Each wall is flat, endless, passes through zero and stands at right angles to its row. A trip goes straight from one point to another. List the walls that it crosses, first one first.
In the rows, 128 means zero.

Walls:
(1): 117,124,151
(2): 176,104,129
(3): 113,99,86
(4): 148,118,141
(5): 90,120,133
(6): 145,118,149
(7): 249,116,164
(8): 100,140,104
(9): 122,135,176
(10): 201,73,113
Trips:
116,122,111 to 91,141,91 => none
159,118,131 to 111,141,78 => 3, 6, 8, 4, 7, 2, 10, 5

Walls:
(1): 117,132,67,168,169,156,98,148,105,100,110,131
(2): 144,146,127,68,106,111,60,63,157,68,175,145
(3): 168,213,159,197,139,205,147,129,105,109,27,91
(4): 51,137,136,155,146,115,156,97,149,98,115,82
(5): 145,175,222,158,149,108,81,145,89,70,132,103
(6): 97,145,122,146,98,106,61,175,113,170,206,83
(7): 236,162,95,39,65,177,175,81,149,135,84,103
(8): 196,178,133,176,203,194,111,188,109,158,175,115
(9): 170,89,179,137,97,110,124,105,152,77,148,119
(10): 169,136,136,131,71,58,165,154,239,187,116,185
Trips:
127,120,98,74,114,120,130,182,97,75,119,86 to 116,103,91,143,169,117,103,124,158,104,126,130 => 4, 5, 7, 6
135,173,146,100,101,76,66,96,124,140,73,119 to 115,190,93,130,157,72,102,149,81,120,96,64 => 9, 4, 10, 1, 7, 8, 2

Walls:
(1): 150,120,82,128,96,140,141,154,68,129,123,86,99,125,133,174,75,106,90,157,82,149,143,96,123,163,171,128,112,124,93,103,106,119,154,144,124,149,117,166,143,129,100,141,110,149,157,141
(2): 32,180,127,136,127,149,91,128,132,134,132,143,136,152,158,141,128,137,106,156,127,136,132,155,109,123,132,96,117,108,179,119,104,82,103,120,136,123,123,142,113,130,98,119,115,119,139,143
(3): 146,76,129,90,107,123,106,124,103,125,68,193,151,167,140,115,104,159,181,94,154,122,153,156,172,75,91,91,150,149,130,95,158,119,72,120,118,89,120,115,137,139,116,122,162,116,141,100
(4): 88,108,105,129,153,159,193,157,134,140,135,121,122,131,123,143,181,180,101,128,178,123,116,153,131,99,157,103,122,101,124,127,152,111,83,132,88,138,124,138,97,139,94,105,107,75,146,148
(5): 139,104,106,185,119,91,133,149,123,122,126,131,103,114,83,148,95,103,103,109,163,107,126,177,173,51,119,126,159,150,93,155,115,104,163,105,106,144,167,103,174,64,172,129,187,127,177,95
(6): 103,126,95,84,128,132,127,133,127,102,146,137,109,178,161,173,169,53,145,162,100,150,102,150,88,143,143,193,93,131,193,130,158,134,155,124,147,116,103,56,153,147,170,145,135,152,146,135
(7): 105,143,56,116,110,157,126,113,114,128,135,136,168,138,133,105,66,160,237,154,40,120,207,75,146,165,127,169,156,126,143,114,188,151,173,173,179,134,97,137,99,96,108,115,174,170,88,126
(8): 155,38,138,131,157,132,161,132,124,163,124,170,144,169,110,151,171,147,182,174,111,151,104,111,127,130,91,153,136,112,83,95,141,145,94,140,123,101,86,88,105,100,174,100,140,138,127,119
Trips:
99,157,124,149,159,133,203,143,153,80,142,89,189,109,123,158,170,87,100,135,110,157,72,153,124,127,112,133,157,108,86,92,148,147,131,183,141,130,79,87,167,100,117,89,118,123,164,131 to 132,147,85,180,113,108,165,152,142,143,158,93,173,144,106,125,114,179,112,140,115,176,93,126,115,114,98,118,249,124,145,130,86,111,115,145,105,167,101,67,155,110,115,153,132,121,153,137 => 2, 6, 7
161,158,40,153,121,110,190,140,160,130,156,135,133,106,135,153,198,92,183,128,83,159,86,135,141,131,127,84,180,131,83,81,124,94,129,170,158,128,129,153,144,147,129,102,158,110,110,111 to 162,98,156,172,135,124,86,169,142,109,128,121,145,60,92,163,140,123,154,132,161,150,127,99,137,164,142,93,142,99,87,120,111,146,178,117,213,145,129,110,112,114,144,151,152,132,115,100 => 6, 4
139,83,157,157,121,136,114,95,150,152,122,123,77,173,94,90,113,93,118,162,141,154,51,135,136,100,178,139,120,99,79,113,113,99,121,169,102,184,81,126,188,95,183,142,86,108,163,141 to 138,117,130,129,133,142,163,113,110,105,91,133,74,148,124,94,135,122,78,159,151,99,155,150,140,135,107,151,126,149,132,95,115,117,166,147,118,65,128,114,115,99,124,148,152,106,128,146 => 3
170,142,102,124,128,97,135,125,78,124,147,110,164,120,176,108,164,123,86,132,118,101,141,144,163,134,130,171,96,165,171,127,143,121,175,105,160,156,130,96,130,108,147,106,97,98,156,143 to 84,171,140,145,158,124,137,133,151,137,117,143,167,101,122,120,80,83,118,173,92,106,85,130,116,141,157,193,148,151,183,100,116,83,76,162,110,91,146,105,156,100,110,161,125,136,119,140 => 7, 2, 5, 1
